Rows are points. Examples show where two turns around zero, p and q, send a point. Write where each new point lands after one turn and then the other. Backwards means that the second turn is done in reverse. Each puzzle has new turns, and all numbers are rounded.
In the rows, zero is written as 128.

Turn p:
[167 117 155] => [142 135 174]
[110 169 130] => [ 95 153 110]
[136 102  85] => [172 117 104]
[ 99  93 113] => [136  86 107]
[133  94 110] => [159 104 124]
[124 194 174] => [ 66 175 148]
Turn q:
[101 148  58] => [ 66 118  82]
[152 146 155] => [157 156 131]
[158 100 165] => [178 118 149]
[100 119 133] => [109 120 150]
Where do these land?
p, then q backwards: [116 139 135] => [116 135 117]
q, then p: [ 88 163  89] => [ 93 112  74]
p, then q: [183 140  92] => [160 171  88]
p, then q backwards: [164 124 127] => [138 129 163]
p, then q: [103  68 154] => [153  73 164]
q, then p backwards: [114 135 171] => [167 135 151]

Turn p:
[ 74 124 153 162 102 102] => [ 65 104 122 153 101 116]
[142 104 134  93 114 144] => [150 113 140 104 116 159]
[116  86 139 113 124 118] => [122  84 136 116 127 141]
[136 120  85 104 143 120] => [162 116 103 106 141 113]
[157 103 105 129 166 163] => [174 125 125 140 172 149]
[141 171 161 178  86  85] => [ 92 158 168 160  83  79]
[159 118 124  70 195 146] => [165 135 135  73 193 151]
[ 99 197 125 175  94 146] => [ 93 188  97 172  90 117]
Turn q:
[114 150  87 130 126 117] => [127 146  96 117 160 121]
[ 84  89 179  89 140 129] => [ 84  64 136 116  90 133]
[136  85 130 137 116 129] => [149 105 124 152 108 115]
[187  85  85 146 113  86] => [212 126 122 134 132  79]
[ 93 121 163 158 158 136] => [ 78 114 153 158 130 116]
[145 184  99  76 146  73] => [140 150 126  37 164 120]
[119 159 154 165  97 171] => [100 175 130 168 105 156]
[146 151 128 123 127 183] => [133 146 136 143 134 185]
Where do these land?
p, then q backwards: [118 124 178 104 149 164] => [127 173 138 103 155 166]
q, then p: [ 80 185 139 129 111 180] => [101 162  55 148 126 161]
q, then p backwards: [112 132 152  78 126 129] => [102 113 147  87 108 124]
q, then p: [146  73 114 144  89 113] => [167 112 153 152 100  86]
q, then p: [156 135 130  99 136 150] => [145 142 143 124 133 166]
q, then p: [128 101  58 183 140  83] => [144 117 142 131 177  39]
p, then q: [155 146 124 160 146  77] => [114 136 155  99 124  72]

Turn p:
[108 101 110 155 112 131  63  88  90] => [119 150 122 185 128 121  61  92 136]
[120 175  88 162 136 160  69 159 158] => [148 185 113 161 143 132 135 159 201]
[148 151 164 114 144 155 139 126 183] => [126 116 167  93 115 141 167 132 171]
[120 173 112  83 122 109 149 123 177] => [145 138  95  87  94 148 178 115 144]
[101 124 131 163 105 132 135 161 140] => [ 86 140 114 143 135 127 138 164 131]
[150 120  98 107 148  94  78 130 182] => [160 124  94 100  99  98 105 128 188]
[102 166 171 129 109 100 147  69  71] => [112 133 145 166 116 120 163  53  72]
[148  95 168 128 147 115 156 158 106] => [119  98 159 106 143  94 125 152  91]
[ 88  60  69 140 139 139 111  53 136] => [104 108  80 132 157 168  48  70 153]
[197 115 168 135  88 114 167 158 112] => [133  72 164 142  92 115 146 180  85]
[108 134 128  88 133 156 145 161  93] => [139 168 144 100 143 147 128 143  85]
[146 123 130 132 153 130 176 151  87] => [146 106 141 121 169 125 141 148  80]
Turn q:
[127  72 132  91 146 174 138 119  99] => [133  98 105  95 143 154  99  76  95]
[147 164 207 159 130 159 134 158 128] => [129 110 176  99 122 180 152 189 110]
[182  99 128 126 142 159  69 102  94] => [184 124  88 107 148 167  75 136 142]
[149 169 110 110 152 144 177 155 155] => [ 91 142 119  97 124 143 192 118 150]
[119 106  70 101  99 158 132 136 135] => [106 134  81 132  86 127 114  85 128]
[137 121  54 140 148 110 148 174  82] => [ 93 176  57 153 160 128 144 124 102]
[ 95 153 147 144 152 153 156 122 177] => [ 91 110 182 133 123 151 154 112 155]
[154  88 119 124 107 137 127  97 158] => [156  84 103 137 108 124 123 108 151]
[102 120 134 141 121  74 126 140 144] => [111 119 143 156 137  79 128 149 125]
[105 173 155 114 163  57  84 148 140] => [108 161 172 109 167  70 113 179 155]
[139 126  93 138 109  92  83 110 141] => [149 143 104 159 120  95 102 144 165]
[ 81 146 187 149  67 117 163  74  84] => [184 134 207 161  97 118 142 116  61]
Where do these land?
p, then q: [132 112 106 140 165 154  83 199 123] => [ 85 148 123  90 152 115 130 192 167]
q, then p: [ 98 117  91 132  91 122 112  79 177] => [ 89  92 106 170  86 118 126 116 170]
p, then q backwards: [ 67 110 143 113 103 164 153  92 164] => [104 143 107 115 164 200 143 165 142]
q, then p: [120 105 139 132 132 101  97 174  79] => [161 176 119 137 156  86 110 140 110]
p, then q: [139 113 100 116 109  93 172 116 131] => [135 130  75 140 123 131 112  95 103]
q, then p: [146 197 171  76 122 130 132 101 190] => [105 102 148  61  48 136 168 133 120]
p, then q: [188 112  83 112 145  99 150 135  68] => [171 129  50 118 171 143 115 157 112]
p, then q: [143 132  90 122 125  98 174 115  88] => [156 142  73 141 157 154 127 109 104]
p, then q: [143 139 188 115 131 163 100  92 170] => [145  73 189 112  88 114 133 126 137]
p, then q: [110 160 130 129  87 166 115 105 144] => [123 127 163 143  82 168 143 122 134]
q, then p: [157 118 144 169 135 114 148 169 105] => [137 135 125 122 183 129 124 168  98]
p, then q: [ 93 122 152 180 190 131 100 160  97] => [104 147 173 130 205 101 137 154 156]

Turn p:
[120 135 101 145 137 141 118 107 128 111 143 159] => [125 123 106 117 109 143 115 105 105 137 109 151]
[137 128 148 144 126 157 134 204 145 135 118  80] => [124 171 145 130 135 165 155 186 136  97 140  93]
[106 146 122 136 116 110 137 113 109 126 106 123] => [142 127 129 152 110 101 129 121 124 137 108 115]
[150 137 153 132 110 136 125 114 117 125 158 151] => [119 123 159 130 129 145 108  98 115 134 148 137]
[144  93 103 114 108 136 142 167 140 139 119 161] => [145 149 142  99 115 133 147 144 157 119 139 176]
[137 141 164 142 111 117 128 122 133 112 112 137] => [118 129 152 165 133 126 119 116 124 107 125 134]
[106 118 113  56 170 123 132 107 125  81 109 158] => [ 87 138  89 107 156  65 149 110 117 149 114 169]
[140 132 131 133 103 140 136 118 121 135 122  71] => [150 114 148 130 135 132 156 128 120 115 130  80]
[141 106 123 134 132 106 145 137 123 120 150 107] => [129 110 121 129 114 126 143 144 123 124 167 124]
[144 131 163 127 148 129 121 113 123 146 155 109] => [116 107 135 133 159 144 109 129 123 142 152 104]
[139 146 112 111 146 126 150 135 118 135 142 153] => [141 153 114 122 132 124 122 119 120 156 149 147]
[147 141 141 132 117 120 138 111 172 125 116 155] => [136 131 124 155 147 140 123  96 145 103 128 156]
[133  92 118 140 138 139 148 125 117 144 117 142] => [143 109 134 124 126 138 144 151 132 150 123 157]
[ 31 142 115 138 110 125 115 137 117 147 127  55] => [115 128 108 129  81 114 145 146 160 143  84  31]
[147 132 114 137 149 118  49 112 130 140 125 159] => [131 109 116  95 141 126  54 130 118 106 103 147]
Turn q:
[159 132 128 110 150 131 167 158 141 134 118 129] => [113 149 122  92 130 112 152 129 136 147  94 139]
[ 53 142 186 144 139 166 128 150 129 133  86 112] => [113 105 199 159 138 163 102 176 142 126  84 148]
[ 76 107 137 130 114 152 107 118  98 134  72 106] => [116  60 149 143 121 174 110 160 127 132 128 136]
[103 108  94 129 117 140 136 110 110 151 178 143] => [100 149 109 151 148 150 144 127  99 116 175 125]
[153 114 122 150  88 135 109 110  95 163 165 135] => [152 139  91 133 159 137 114 146 108 142 182 114]
[116 137 124 151 152 127 158  98 102 144 151 118] => [109 135 134 143 145 115 122 126  70 136 132 137]
[153 162 110 136 139 128 109 130 158 109 108 151] => [159 140 120 116 117 137 121  86 140 117  93 119]
[127 149 120 131 151 101 110 159 151 131 114 121] => [122 127 114 126 128 110 109 117 152 102  89 133]
[120 103 120 139  94 116 127 117 100 115 145 123] => [138 114 113 149 117 125 142 150 112 124 165 117]
[162 136 137  97 142 121 138 150 146 108 104 153] => [144 141 131  90 107 119 148 111 158 134 104 149]
[131 133 134 115 119 102 159 143 135 122 126 155] => [133 150 118 136 108 114 152 129 140 137 119 157]
[160 154 119 102 122 126 117 139 147  93 135 105] => [133 146 127  97  89 110 120 117 145 121 120  93]
[142 140 130 102 131 107 137 119 185 120 108 116] => [116 130 134 128 104 105 128  89 166 152 105 118]
[141  85 130 167 133 151 124 115 118 124 156 112] => [138 113 137 129 171 119 150 139 103 125 152  93]
[125 115 129 117 130 117  95 102 105 137 152 140] => [133 121 125 127 137 127 111 117 121 111 178 140]
Where do these land?
p, then q: [125 153  96 143 147 144  94 102 134 127 159 110] => [106  93 115  94 112 155 116 124 111 125 154 105]
q, then p backwards: [128 138  99 131  93 140 126 145 122 127 122 119] => [107 135 113 156 144 132 126 142 140 134 141 107]
q, then p: [130  99 153 141 101 129 133 129  93 123 123 118] => [129 137 142 115 117 143 128 162 137 131 168 137]
p, then q backwards: [121 103  99  97 128 141 151 112 102 130  92 117] => [167 100 149 143 141 117 167 141 129 110 111 131]
p, then q: [104 159 161 102 144 134 133 107 154 127 128 168] => [121 116 140 161 148 149  99  78 112 120 111 142]
p, then q backwards: [159 130 119 132 158  96 113 141 113  78  85  96] => [119 120 122 173 147  93 136 150  78 114 168 108]
p, then q: [135 106 140 151 161 152 155 154 106  92 146  96] => [101 150 125 129 135 142 145 194  96 117 123 138]
q, then p: [118 120 134 151 125  95  89 131 164 119  96 125] => [132  84 113 138 135 141 136 139 132  79 120 152]
q, then p: [109 108 148 102  95  88 160 148 118 136 124 134] => [141 154 122 140  83 150 119 127 169 125 143 153]
p, then q backwards: [120 162 125 132 133 153 138 112 135 160 128 102] => [151 133 116 160 108 159 123 122 156 133 123 131]
p, then q: [154 111 124 115  91 127 154  98 152 144 148 158] => [142 149 152 131 149 126 153  85 129 158 162 128]
p, then q: [138 133 149 106 132 121  97 153 158 154 160 167] => [122 153 158 131 132 150 101  89 159  92 142 118]
q, then p: [122 140 117 160 157 145 122 131 113 149 154 155] => [117 141 114 130 141 121 114 135  74 149 115 137]

Turn p:
[146 129  31 155 142 130 175 124 111 149 113 147 134 142] => [148 135  93 160 120 104 116 104  76 191 177 154 149 142]
[163 144 123  95  96 128 113 114 143 116 154  90 148 106] => [145 162 150 132  85 143 132 107 137 108 135 105  97  97]
[101 135 142 151 128 122 161 129 136 131 143  75 157 106] => [114 117 125 103  80 144 117 102 130 138  93 128 157 106]
[113  89 146 149 110 143 111 149 115 103 143 161 113 113] => [122 105 142  99 154 162 127 162 116 115 137 161 112 130]
[165 106 146 116 148  73 103 127 126 122 120  77 112 109] => [157 143 131 103 124  96  97 144 180 134 116 114 111  79]
[109 114 140 134 144 139 125 144 159 127 149 165 157 114] => [104 128 152 106 151 155 166 118 133 142 133 144 143 133]
[115 116 137 149 124 144  95 151 104 172 145 158 175 143] => [131 131 183 106 162 133 136 132  77 137 114 118 154 148]
[180 153 127 127 135 149 102 152 106 122 137 144 151 133] => [156 174 133 137 151 150 141 149 103 121 141 100 139 116]
[148 142 153 143 113 134 105 140 159 145 151  80 113 144] => [112 140 145 104 102 136  97 135 148 109 140  75 137 129]
[114 128 135  99 137 129 211 120 114 126 150 159 124 162] => [ 91 120  60 120 143 116 158  92  93 135 113 130 103 142]
[103 131  57 137 143 132 130 139 104 114 144 143 114 121] => [123 103 123 171 143 142 111 121  96 163 158 154 129 105]
[143 144 135  88 120 139 153 159 149 107 108 123 111 112] => [126 161  95 144 129 162 122 116 162 121 120 132 105 140]
[121 134 148 149 117 123  97  71 141 110 115  69 137 173] => [109 125 147 130  76  72 116 144 138  71 126 116 156 110]
[111  99 133  79 144  94 146 141 113 121  95 153 108 138] => [122 130 103 137 175  98 124 123 148 139  97 160  90 136]
[121 120 159 129 149 150 106 138 129 132 138 145 101 107] => [134 100 134 114 165 155 133 137 151 112 132 118 132 131]
[113 150 157 147 123 108 122 139 139 131 126 163 107 119] => [114 106 129 127 135 143 148 167 146 146 114 116 123 151]
[108 141 107 128 105 140 120  39 130 148  47 122 113 134] => [168  93 132 183  83  65 133 121 144  93 130 154 141 179]
Turn q:
[142 154 119 143  97 158  96 101 112 132  96 127 150 167] => [107 125 111 166  86 122 170 125 121 172 144 116 121 129]
[141  96 109  94 120  87 131 112 162 109 125 100 100 130] => [148 129  76 103 129 159 109 119 114  98 111 120 106 155]
[146 152 145 104 115 125 134  97 139 144 159 137 161  91] => [147 110 147 146 101 112 109 100 113 104 108 113 118  86]
[160 144  96 179 120  90 103 161  96 104 121 113 109 138] => [114 145 118 131 157 142 143 192  72 156 140 127 108 133]
[107 147  94 115 122 157 141 161  98 137 114 111 118 101] => [ 80 122 122  88 137 106 133 140 143 141 125 146 117  96]
[102 158 156 171 151 116 164  88 160 128 113  87 136 150] => [135 158 127 156 141 154 138 109 138 158  56 108 169 133]
[114 157 143 131 101 137 113 128 131  94 153  99 143  91] => [121 137 151 122 134 134 148 127 130 115 111  80  95  88]
[104  89 139 172 109 115 133 160  97 142 165 142 154  97] => [116 124 173 126 185 133 100 114 110 134 177 112 140 104]
[123  94 133 153 166 125 104 159 166 155  94 158 100 159] => [160 125 115 148 156 157 140 145 161 136 156 187 151 163]
[ 99 106  85 103 133 107 111  88 121 112 118 157 124 151] => [ 90 109 110 128 105 152 140 112 108  90 139 138 142 173]
[148  82 135 100 175 133 156 149 165 134 164 141 133 124] => [170 144 137 109 118 138  66 131 159  92 141 149 146 133]
[ 91 152 103 137  97 112 153 140 105 137 153 161 140 166] => [ 79 170 138 147 142  98 136  99  95 117 145 146 140 133]
[148 112 153 110 148 164 130  84 156 133 111 142  91 133] => [179 104 108 115  92 121 149 120 157 122 119 129 160 147]
[136 139 160 112 134 135 100 137  98 140 143  96 123 112] => [143 113 167 103 121 124 131 128 128 154 117 124  90 123]
[160 139 149  94 131 159 150 154 113 118  91 149 136 110] => [130 104 119 131 115  68 111 158 167 129 128 124 116 125]
Where do these land?
q, then p: [100 114 162 113 108 113  53  86  74 146 125  82 159 144] => [132  64 109  81 123  89  92 102 115  65 127 106 118 174]
p, then q: [ 92 106 174 112 135 120 150 107 124 102 137 112 114  89] => [130  93  74 114 131 132 126 128 163  86 141 117 144 137]
q, then p: [146 121 176 131 147 143  69 143 169 125 103 158 130 129] => [112 153  97  67 120 147 130 148 137 136 184 118 135 147]
p, then q backwards: [114 127 128 178 144 102 137 140 124 156 142 129 167 143] => [132 139 120 161 143 143 155 103  75 141 131 112 112 129]
p, then q: [129 140 117 139 171 156 177 125 132 115 103 145 119  84] => [115 134  99 144  86 136 100 129 124 120 159 141 176  93]
q, then p backwards: [164 130  99 127 142 102 133 137 125 143 108 173 108 133] => [120 113 110 161 121 140 138 112  96 102  92 145 114 149]
p, then q: [138  97 152 119 118 145 143  94 146 138 164 137 147 109] => [137 126 112  98 103  97 113 102 128 100 110 101 134 147]
p, then q: [189 122 111 166 151 122 154 125 133 126 168 118  97 181] => [ 92 150 154  82 119 154 102 113  83 111 119 149  81  98]
q, then p backwards: [ 71 112  94  96 148 132 159 135  92 135 110 101 151 161] => [ 81 105 135 127 119 122 162 172 189 137 127 110 128 159]
p, then q backwards: [150 122  93 127 114 113 114 166 124  92 112 112 123  62] => [161 123 126 140 162 141 101 164 175 164 142  95 153 133]
q, then p: [175 155 125 137 129 113 162 153 121 120 132 126 133 146] => [141 140 142 154 135 133 107 166 125 166 110 103 132 126]
q, then p: [151 142 113 115 127 127 119 146 135 168 117 116  96 143] => [148 126 119 145 151 125 142 130 116 159 148 124  99 157]
q, then p: [ 75 135 137 121  93 163 101 139 111 136 127 153 134 138] => [ 89  82 105 101 104 119 159 106 138 135 121 125 116 124]
p, then q: [121 124 121 131  91 128 141 109 144 110 107 118 123 115] => [134 140 105 139 137 110 153 119 117 111 158 119 127 131]
q, then p: [106 172 118 109 101 143 109 115 166 108 164 141 121 144] => [123 116  75 151  75 151 150 143 128 121 122 139 113 126]
